Rows are points. The points of each table are mixes of a few directions, plus a little noise. Count the directions of each table, and those that both share. Where both have some left over, give the other angles between the two spaces (their principal angles), to ten degrees, smallest first.

First:
[[ -3   0]
 [ 33  -1]
 [ 16  -1]
 [ 34  -1]
 [-44   2]
 [-37   1]]
Second (5 x 2):
[[  3   0]
 [ 27  -1]
 [-60   2]
 [ 14   0]
 [ 16  -1]]
Directions: first 1, second 1, shared 1

First, 8 rows:
[[ 32   7  11  -3]
 [-50  10  23  18]
 [-12 -12 -22  -5]
 [-46   2   8  12]
 [ 43   3   2  -9]
 [ 17  -5 -12  -7]
 [ 32  13  22   0]
 [-17 -17 -33  -7]]
Second (7 x 4):
[[  2  18 -14  13]
 [  2  20 -14  14]
 [  1  12  -9   9]
 [  2  16 -13  12]
 [ -7 -60  45 -44]
 [ -3 -24  17 -17]
 [  2  18 -14  13]]
Directions: first 2, second 1, shared 0; angles 90

First (7 x 8):
[[ 18 -29 -14  13  12 -11  26 -12]
 [  9  36 -13 -34 -22   9  -4  -9]
 [-35   1  40 -28  47 -54 -41  27]
 [ 47  15 -49  13  24  23   8 -36]
 [-55   3   6  26 -20  -3   3 -11]
 [ 44  -9   1   6   5  28  -5  19]
 [-28 -16  28   5 -48   6  12  22]]
Second:
[[ 21  49  36  51 -14 -50  19  11]
 [ 16  38  28  39 -11 -37  15   8]
 [ 24  58  42  60 -17 -58  22  12]
 [ 10  25  18  26  -7 -25  10   5]
 [ -8 -19 -14 -20   5  19  -7  -4]
 [-17 -42 -31 -44  12  42 -16  -9]
 [ -8 -19 -14 -20   5  19  -8  -4]
 [-11 -27 -20 -28   7  27 -10  -6]
 [-15 -36 -26 -38  10  36 -14  -8]
 [-11 -27 -20 -28   8  27 -11  -6]]
Directions: first 5, second 1, shared 0; angles 80

First:
[[ 12  -2 -41 -21   1  19  33 -11  -8  -3 -38 -15]
 [-16   2   4 -33   2 -17 -23  27  19 -15  30  15]
 [ 11  -1 -22 -24   6   6  14   6  -3  -2 -19  -9]
 [-13   2 -16 -38   0  -6  -6  16  15 -17  12   9]
 [ 44  -6   4  21  16  10  18  -2 -28  26 -39 -27]
 [-14   2  11  40 -14   7   3 -30  -3   4   3   4]
 [-16   2  15  24 -10  -2  -8 -13   4  -1  16   9]
 [ -8   1  45  30   0 -17 -31   8   3   8  34  12]]
Second, 10 rows:
[[  1  60  39  35  33 -27   1  46  -2 -56  13 -36]
 [  0  -4  10  -4  -5  14 -16  -1 -11  13  19  11]
 [-19  -3  13   3   2 -25 -23  -9   8  -7 -33  10]
 [ 16  -9  14  12  11 -25  -6  27  18  17  10  -9]
 [ -6  -6   1  -4   2 -19  -4 -10   3  -8 -30   4]
 [ -4 -13 -11   6  -2 -15   2   0  24  13 -16  -2]
 [-16  -9 -19  -4  -8  -5   5 -21  12  -2 -33   6]
 [ 29   0 -10 -18  -3  35  25   0 -30   3  38  -3]
 [ 12 -13 -22 -25 -15  38  17 -22 -24  12  17  12]
 [-12  -2 -15   1 -14  27  -1  -9   3  14  15   7]]
Directions: first 3, second 5, shared 1; angles 40, 90

First:
[[  2  -3  11   3 -23  -8   1 -21  16   9   0  23  -5   5  -3  -8   1  13]
 [ -2  -1  15  -3 -24  -8  14 -14  11  12   2  18   2   0 -10  -8   7  21]
 [ -2  -2   9  -2 -28  -7  23  -9  15   7  -5  26  -6  -1 -11 -11  15  20]
 [ -4   6   5  -8  23   3 -11  10 -23   4  15 -35  24  -4   0  11 -13  -4]
 [  1  -2 -15   4   1   5  12  14   4 -13 -14  10 -16  -3   1  -3  13  -8]
 [ -1   2 -47   2  43  24  16  60 -22 -39 -23 -25 -18 -12  10   8  17 -38]
 [ -2   2  29  -7 -13 -12 -11 -26   0  24  20  -4  23   4  -7   1 -15  21]
 [ -1   3 -10  -1  25   8  -9  17 -16  -8   3 -25   7  -3   6   9  -7 -15]
 [  8  -5   4  13  -4  -6 -36 -30  15   3   3  13 -11  14  13   1 -18 -10]]
Second:
[[ 14  -5  10 -11  18   4 -17  24  12  17   2 -17   4   5  21   6  12   6]
 [-29   1 -13  10  -2   7  -7 -16  20   5   7  28  -6 -14   0 -12  -2  -9]
 [ 11 -16  12   2  -2  -3  -5  11  13  -6 -18  -5 -25  17  33   8  25  18]
 [-30  13 -35   0  -4   5  18   0 -20 -16  -1   6   1 -20 -32 -29  -9 -29]
 [ 15  -6  13   1  -5  -6   5   1  -4  -5  -8  -6  -6  12   8  11   6  12]
 [ 26  -7  20 -10  14  -6 -29  12  -5  11   1 -36   6  20  22  11  -1   7]
 [  7 -10  15  15 -24 -17  -1 -36 -16 -25 -13   1 -21  23   8   8  -8  11]
 [-17  18 -21  -3   3   8  16  -2 -11   4  15   9  25 -25 -38 -12 -19 -19]
 [-16  11 -26  -2  -5   7  34  11 -11 -10  -4  12   3 -21 -29 -17   4 -14]
 [ 18  -1  25   1   8   3 -14  -8  20  27  18   6  19   1   9  24  -7  17]]
Directions: first 3, second 5, shared 1; angles 30, 50

First:
[[-10  15  10  -1  29 -13  29   5  12   3  11  -8   3  -6   5  -7  -2   5
   13   2  10 -10   1   1]
 [ -1   4   4   5   7 -23   8  19  11   9  20  -8  -2   1  23 -20  -4  22
   -1 -15   8 -18   8 -13]
 [-20  -9   2  -8  26  -1  -4  21 -10  18  12  -3  -8   0  17  -2  -3  11
   -7  -1   0   9   5   0]
 [ -6 -17 -16   7  -1   1 -20   5 -22   6 -12  -1  -5  14   1  13 -12   7
   -5  -5  -5  35   8  -1]
 [  2  -6  -7   2 -23   8 -19 -13 -22   6 -19  -6  -9   0 -30  -7   5 -16
   -4 -12  -2  26  10   7]
 [ -2  -6  -1  -1   5  -5  -4  15   0   4   9   2   0   2  22  -2 -10  15
   -8  -3   1  -6  -1  -4]
 [ 13  31  19   0   9 -12  43  -8  41 -19  15   1  17 -14   8  -9   3   1
   18  11  11 -52 -15  -3]
 [  2 -14 -16   7 -13  14 -28 -12  -8  -4  -6   6  -9  16 -22  29  28 -14
    4  11 -20  27   4  -9]
 [ 24  22   7   6 -23  -3  25 -24  17 -25 -17   1  18 -10 -11  -9 -16  -9
    9   0  12 -25 -12   8]
 [ -9  -6   1  -6  16   1   2  14  -8   5   0   2   3  -2  21   0 -22  12
   -9   0   5   3  -3   6]
 [  7 -12  -3 -10 -32  34 -34 -21 -13  -4 -13  13 -10  -2 -33  13  32 -33
  -10  11 -19  10  -7   7]]
Second:
[[ -1  -2  -1   3   3   1   4   4  -6  -5  -2  -5  12  -6   4   3   7   0
    3   7  -4   2   7   9]
 [  2  12   5   0   4  -8   8  -8  22   0  13   2 -10   5  -8   1  12  -3
   10   0   1 -14  -5 -15]
 [ -2 -16  -6  -6 -11   9 -19   5 -25   8 -18   5  -3   0   7  -5 -31   4
  -22 -11   4  19  -3  11]
 [  6  28  14 -12  -1 -19   2 -27  60  17  30  20 -58  29 -27  -7  -3  -6
    8 -23  14 -31 -32 -55]
 [  0   2   0   7   7   0  10   4  -1  -9   3  -8  17  -8   3   5  19  -1
   10  13  -6  -3  10   8]
 [  2   8   4  -3   0  -6   1  -8  17   4   8   5 -16   8  -8  -2   0  -2
    3  -6   4  -9  -9 -15]
 [ -1  -3  -2   6   5   2   5   6  -9  -7  -3  -7  18  -9   6   4  11   0
    4  11  -5   3  10  13]
 [ -3 -20  -9  -2  -9  12 -16  11 -34   2 -21  -1  12  -7  13  -2 -23   5
  -19  -3   0  23   6  23]
 [ -5 -18 -10  14   8  13   9  23 -42 -20 -18 -21  56 -28  21   9  21   3
    5  28 -16  18  32  46]
 [  3  13   6  -3   1  -9   4 -11  27   5  14   7 -21  11 -12  -2   5  -3
    7  -7   5 -15 -12 -23]
 [ -1  -5  -2  -5  -6   3 -10  -1  -7   6  -6   5  -9   4   1  -3 -17   2
  -11  -9   4   7  -5   0]]
Directions: first 6, second 2, shared 1; angles 70

First:
[[ -6   5   3 -10   6  -1  12   4  -6   6  -5   4  -5  -5 -10   3   5  -1
    0  -1 -12 -24  -6   9   1  -5   0  -2   3  -4  -2  -2]
 [  5  -4  -3   8  -5   1 -10  -3   5  -5   4  -4   4   4   8  -2  -4   1
    0   1   9  20   5  -7  -1   4   0   2  -2   4   2   1]
 [  6  -5  -3   9  -5   1 -12  -4   5  -5   5  -4   5   5   9  -3  -5   2
    0   1  11  23   6  -8  -1   5   0   2  -3   4   2   2]
 [  7  -6  -4  12  -7   2 -15  -5   7  -7   6  -5   6   6  12  -3  -7   2
    0   2  14  29   8 -10  -1   6   0   3  -4   5   3   2]
 [  0   0   0   0   0   0   0   0   0   0   0   0   0   0   0   0   0   0
    0   0   0   0   0   0   0   0   0   0   0   0   0   0]
 [ -6   5   4  -9   6  -2  12   4  -6   6  -5   4  -5  -5 -10   3   5  -1
    0  -1 -12 -24  -6   9   1  -5   0  -2   3  -4  -2  -2]
 [-13  12   8 -21  12  -3  26   9 -12  12 -11   9 -11 -11 -21   6  11  -3
    1  -3 -25 -52 -14  19   3 -10   1  -4   7  -9  -5  -3]
 [ -5   5   3  -8   5  -1  10   3  -5   5  -4   4  -4  -4  -8   2   4  -1
    0  -1 -10 -20  -6   7   1  -4   0  -2   3  -4  -2  -1]
 [ -3   2   2  -4   3  -1   5   2  -3   3  -2   2  -2  -2  -4   1   2  -1
    0  -1  -5 -11  -3   4   0  -2   0  -1   1  -2  -1  -1]
 [ 15 -13  -9  24 -14   3 -30 -10  14 -14  12 -11  13  12  25  -7 -13   4
   -1   3  29  60  16 -22  -3  12  -1   5  -8  10   6   4]]
Second, 8 rows:
[[ -4  11  -1 -18   3   4  19   4  -6  16 -11  -6 -11 -14 -10  -5  12   5
    8   0 -20 -24 -21  15  12   1   1  -4   2   1  -4  -1]
 [  8 -11   0   1  -1  -8  -4  -6  -3  -2 -14   0   4   3   6  -4  13   5
    7  13  17  14  19 -13   0  -7  13   9  -2  -6   2  -3]
 [ -1  -9   5  14   3  -7 -17  -1   4 -16  14  12  10  16   6   8 -12  -9
  -11  -1  15   8  23 -10 -14  -4  -2   4  -1  -5   2  -1]
 [ 10  -7  -3   2   2  -3 -17   0   8  -8  20  -5   6   9  21  -5  -8  -8
   -8  -1   5   8   9  -4   1  -1  -2   7 -12  -1   2  -3]
 [-12   7  -1  -8   3   0  -4   3   4   6   2  -4  -7   8  -3  -4   4   2
    4   2 -15  -2  -1  11   6   9  -3  -5  -3   7  -4   0]
 [-10   8   4   0   0   4  15   2  -6   4  -8   7  -4  -8 -19   8  -1   2
    1  -5  -7 -15 -12   7  -4   1  -4  -8  11   0  -2   3]
 [ 14 -11   0   8   1  -4 -11  -1   3 -13  15   3  11   3  16   2 -11 -10
  -11  -3  15   4  11 -11  -6  -9   0   8  -7  -8   4  -3]
 [ -5  12  -4   0 -10  14  19  -1  -4  13 -16  -6  -8 -17 -17  -1   2  13
   11  -5  -8   5 -29   7   5  12  -4 -11  12  12  -2   7]]
Directions: first 1, second 5, shared 1

First:
[[  1  -2  -3  -2   2  -5 -10  -7   2   2  -1   6   5  -1  -1   2  -3  -5
    1  -6 -11   2   2   3  -2 -10   1  -1  -6  -7  -2   7]
 [  2  -1  -8   0  -6   9   3  12  -1   3   6  -6  -5 -15   0   0   3  -3
   -7  -7  -4  -2  -2   5  -6  -9   2   5  -1   4  -7   7]
 [ -9  -3  -1   8 -13  10  13  14   1  -1  -1   0  -1   3  -3  -8   4   4
   -2   5  13  -1 -11 -12   8  22   4   5   0   2   3  -3]
 [ 15  11   9 -12  20  -4   1  -7  -7  -3   5 -16 -12  -7  10  11   1   4
    1   3   3  -4  16  17 -13 -18 -10  -4  13  14  -2 -10]
 [  2  -6 -18   0  -9   5 -12   8   2   8   7   3   2 -21  -3   0   0 -11
   -9 -19 -24   2  -3   9  -9 -24   5   5 -12  -6 -13  21]
 [ -6  -7 -14   6 -16   9  -2  13   3   6   3   5   3 -11  -6  -6   2  -6
   -7 -11 -10   1 -10  -4   1  -2   8   6 -10  -6  -7  14]
 [  2  12  34  -6  29 -24   3 -35  -3 -14 -15   2   2  42   7   6  -6  16
   21  30  27   0  14  -6  12  25 -13 -16  18   3  24 -33]
 [ -8  -3   1   6  -6   0   3   0   3  -1  -5   7   6  10  -4  -5  -1   1
    3   5   6   2  -7 -11   9  17   3   0  -3  -5   5  -1]]
Second:
[[  5   1  -3   1   1   1  -9  -2  -5  -1   2  -2   0  -1  -3  -2   6  -3
   -2  -6  -3  -6   0   3  -4  -3  -2   0   4   2  -6   3]
 [  1   0   6   3   2   4  -2   0  -4  -4  -7  -3  -4   0   4   8  -4   2
   -7  -5   2  -1   2  -2   0  14   0   6 -15  -9   9  -6]
 [ -7  -3 -10  -1  -1  10  -7   1  -8  17   7  -5   5  -4  -9  13   2   2
    0   4  -4 -11   0  12  -6  -9 -13   8  10  -4  -8   1]
 [  6   2  -3   4   4  13  -5   2 -14  -6   3  -4  12  -2 -13   0  22  -9
    3  -2   3  -7  -4   3  -4   6   3   3   6   2  -1  -2]
 [ -9  -2  -4   1   2  13  14   5  -3   5   0  -2  11  -2 -10  10  12  -2
    7  13   8   3  -5   0   3   5   1   6   3  -3   7  -6]
 [ 14 -10  -5 -10  10 -17   0  -1  29  17 -16  -1 -23 -11  12   1   1   5
    3  -1   2   4  -5  -7  12 -20   1  -7  -4   7   4  20]
 [ -5   0  -4   3   3  17   7   5 -13   0   4  -3  18  -2 -15   5  20  -7
    7   8   7  -3  -5   3  -1   6   2   6   9   0   2  -5]
 [ -4  11  22   0 -22 -42   2 -10  19 -27   6  18 -19  22  34 -34 -60  10
  -10 -11 -17  24  17 -11  -1  -2   7 -23 -13   5  -9  -5]]
Directions: first 3, second 5, shared 0; angles 40, 70, 90

First (11 x 32):
[[ -3  -1  15   5  -7 -13  -6   9  -7   0  15   7   0   8   2   0  -5   0
   -5   2  -3   0  -5 -15 -15 -11  -5   3  -8 -19   2  -8]
 [ -6  14  -8  12  -9  -5  -6  14 -19   6   4  -3  -9   3   6  13 -11  -2
  -25 -13  -3  14  -2 -16 -26  -8   9   6 -15  -9   3  -6]
 [ -2  -3  11 -18   6  23   5   6  17   2 -21   5  -5 -19 -12   0  13  34
   24  -6   8  -1   8  14  21  11  14  -4   0   2  -2  14]
 [ -2  -8 -14  11  -6 -19  -5 -12   6  18  11  -5  -1  26   9 -14   4 -19
   -9   3   5   2   4 -12  -2   6  -6  13  -7  15   8   5]
 [ -6  -1   3  -9   1  20   1   6  21  -6 -18   5  -3 -12  -7   3  -2  32
   19  -4  14   4   9  11  15   5  14  -8  -9  -1   1   3]
 [ -3  -8 -16  -1  -1  -3   4  -7   5  16  -4   0  -6  11   3  -8  12  -9
   -7  -6   3   1   6  -9   2   0  -6  19  -7  13  13  11]
 [ -3   3 -21   1   2  16   8  -8   8 -20 -12   0   2  -6   2   7 -13  -4
   -3  -2   6   0   3  10   4 -13  -7  -4  -2   5   8 -11]
 [  9   4  28   2   1 -18  -8   8 -19   6  18  -2   4  -1  -1  -1   5  -4
    3   9 -13  -3 -11  -4  -7  12   6  -9  15 -10 -19   1]
 [  8   7  -7  18  -3 -23 -10  -8 -17   6  20 -15   6  15  10  -3  -8 -31
  -14  10  -8   3  -7  -2 -11  13   2  -7  11  11 -12  -6]
 [  1  -5  21 -22   9  14  16  10  -8  -9  -9  16  -2 -21 -12   5  15  11
    4  -6 -13 -13  -6  -2   0 -21 -16  11   8 -20   6   4]
 [  7   0 -11   1   7   8   3 -17  12 -20  -4  -7  13  -4   1  -2 -10  -9
   13  13   4  -6   1  22  19   7  -3 -19  15  15  -8  -8]]
Second (11 x 32):
[[  1   1   6   7  -6 -20 -10   7 -13  27  14  -5  -6  13   4  -5   9  -6
  -10  -3  -4   7  -2 -17 -12  14  10  10  -3   2  -4  10]
 [  1   1   4   5  -4 -14  -7   5  -9  18   9  -4  -5   9   2  -3   6  -4
   -7  -2  -3   5  -1 -11  -8  10   7   6  -3   1  -3   7]
 [  1   1   7   7  -6 -21 -11   7 -13  27  14  -5  -6  13   3  -5  10  -6
  -10  -3  -4   6  -1 -16 -12  14  10   9  -4   2  -5  10]
 [  1   1   5   6  -5 -16  -8   5 -10  21  10  -4  -4  10   3  -4   7  -5
   -8  -2  -4   5  -2 -13  -9  11   8   7  -3   2  -3   8]
 [ -1  -1  -7  -8   7  23  12  -8  15 -30 -16   6   7 -15  -4   6 -11   7
   11   3   5  -8   2  18  14 -16 -11 -10   4  -2   5 -12]
 [  0   0   4   5  -4 -14  -7   5  -9  18   9  -3  -4   9   2  -4   6  -4
   -7  -2  -4   5  -1 -11  -8  10   7   6  -3   2  -3   7]
 [  0   1   3   4  -3 -12  -6   4  -8  16   8  -3  -4   8   2  -3   6  -3
   -6  -2  -3   4  -1 -10  -7   9   6   6  -2   1  -2   7]
 [  0   0   0   0   0  -1   0   1   0   0   0   0   0   0   0   0   0   0
    0   0   0   0   0   0   0   0   0   0   0   0   0   0]
 [ -1  -2 -14 -16  14  46  23 -16  29 -60 -31  12  13 -30  -8  12 -22  14
   22   8  10 -15   4  36  28 -31 -21 -21   8  -4   9 -23]
 [ -1  -1  -9 -11  10  31  15 -10  19 -40 -21   8   9 -20  -5   8 -14   9
   15   4   7 -10   2  24  18 -21 -14 -14   6  -3   7 -15]
 [  0   0   1   1   0  -2  -1   0  -1   3   2  -1   0   2   0   0   1   0
   -1   0  -1   1   0  -1  -1   1   1   1  -1   0   0   1]]
Directions: first 6, second 1, shared 1
